Every row gives one point. Each copy is the shape, with its points in the same order, turned, moved and blurred by noise. Is it also mirrored, or only turned?

Shape (8 x 2)
[[ -3.3  21.4]
 [-11.5   6.1]
 [ 31.6 -22.3]
 [-17.3  19.2]
 [ -5.1 -27.7]
 [ 13.6  -7.6]
 [ -6.8 -11.8]
 [-19.0 -12.7]]
Copy 1 (8 x 2)
[[ 15.3  10.5]
 [ 15.4  -4.3]
 [-38.6   1.6]
 [ 26.0  -3.2]
 [-11.5 -24.7]
 [-16.2   0.9]
 [  1.9 -16.3]
 [  8.6 -28.3]]
Copy 1 is: mirrored
Copy 2 (8 x 2)
[[ -8.5  26.4]
 [-14.8   9.7]
 [ 33.5 -11.1]
 [-22.9  19.4]
 [  0.0 -22.9]
 [ 14.2   0.2]
 [ -4.2  -9.3]
 [-17.3 -11.6]]
Copy 2 is: only turned
Copy 3 (8 x 2)
[[-10.9  17.5]
 [-15.6   3.8]
 [ 30.5 -19.8]
 [-23.2  12.7]
 [ -3.8 -30.5]
 [  9.8  -8.2]
 [ -9.8 -15.0]
 [-18.9 -18.6]]
Copy 3 is: only turned
Copy 4 (8 x 2)
[[-21.5 -10.4]
 [-12.8   4.3]
 [ 37.4 -18.8]
 [-25.5   4.1]
 [ 23.7  13.1]
 [ 11.2 -11.3]
 [  7.1  10.2]
 [  1.1  17.9]]
Copy 4 is: mirrored

Shape (7 x 3)
[[-17.3  -8.4   9.8]
 [  4.8  13.1  -2.8]
 [  0.6   9.6  -4.6]
 [-18.5  -1.1 -21.9]
 [ 35.6  -2.6  18.5]
 [ -0.3  35.7  18.2]
 [-14.2 -24.0  -7.5]]
Copy 1 (7 x 3)
[[-21.5  11.1   7.6]
 [  5.3  22.3 -11.4]
 [ -1.2  19.9 -10.9]
 [-24.1  10.8 -27.9]
 [ 32.8   1.3  11.5]
 [  8.6  46.8   6.9]
 [-23.3 -11.2  -5.3]]
Copy 1 is: only turned
Copy 2 (7 x 3)
[[ -7.8  -1.3  17.1]
 [ 11.6  10.4  -3.7]
 [  6.4   9.0  -3.9]
 [-16.6   5.8 -11.4]
 [ 42.0 -11.2   5.4]
 [ 24.5  35.7  11.7]
 [-18.2 -18.8   4.4]]
Copy 2 is: only turned
Copy 3 (7 x 3)
[[-12.2 -15.4   4.1]
 [ -1.9  13.9   4.2]
 [ -4.0  13.7  -0.1]
 [-10.4   3.7 -23.3]
 [ 30.8   1.6  26.9]
 [-17.7  25.0  27.0]
 [ -2.5 -20.2 -19.4]]
Copy 3 is: only turned

Shape (8 x 3)
[[-16.4 -10.5  21.4]
 [-16.2  18.2 -11.6]
 [ 26.4  25.5  25.4]
 [-17.1   1.1  -2.0]
 [ 19.8 -21.5  11.2]
 [  0.7   6.7 -18.4]
 [ 24.2 -15.1 -19.9]
 [-14.1   6.8   0.5]]
Copy 1 (8 x 3)
[[-20.6   8.0  16.4]
 [-13.5  -4.4 -29.3]
 [ 33.1  21.8   2.7]
 [-16.2  -5.7  -8.8]
 [ 12.0 -20.3  25.1]
 [  2.3 -16.9 -20.3]
 [ 17.5 -38.0  -1.0]
 [-12.9   0.7  -9.6]]
Copy 1 is: only turned
Copy 2 (8 x 3)
[[-24.1 -24.2   4.1]
 [-25.5  18.2  -5.9]
 [ 15.1   5.5  30.5]
 [-25.2  -0.8  -8.3]
 [ 12.8 -25.0  -7.6]
 [ -7.8  13.8 -16.1]
 [ 17.6  -1.7 -29.8]
 [-22.2   2.3  -2.1]]
Copy 2 is: only turned
Copy 3 (8 x 3)
[[-18.9  -6.5  23.8]
 [-21.1   0.4 -17.9]
 [ 18.3  30.9  11.1]
 [-19.4  -6.6  -0.9]
 [ 18.2 -17.9  20.9]
 [ -2.3  -8.1 -19.9]
 [ 23.3 -23.4 -10.4]
 [-18.1  -0.2   0.0]]
Copy 3 is: only turned
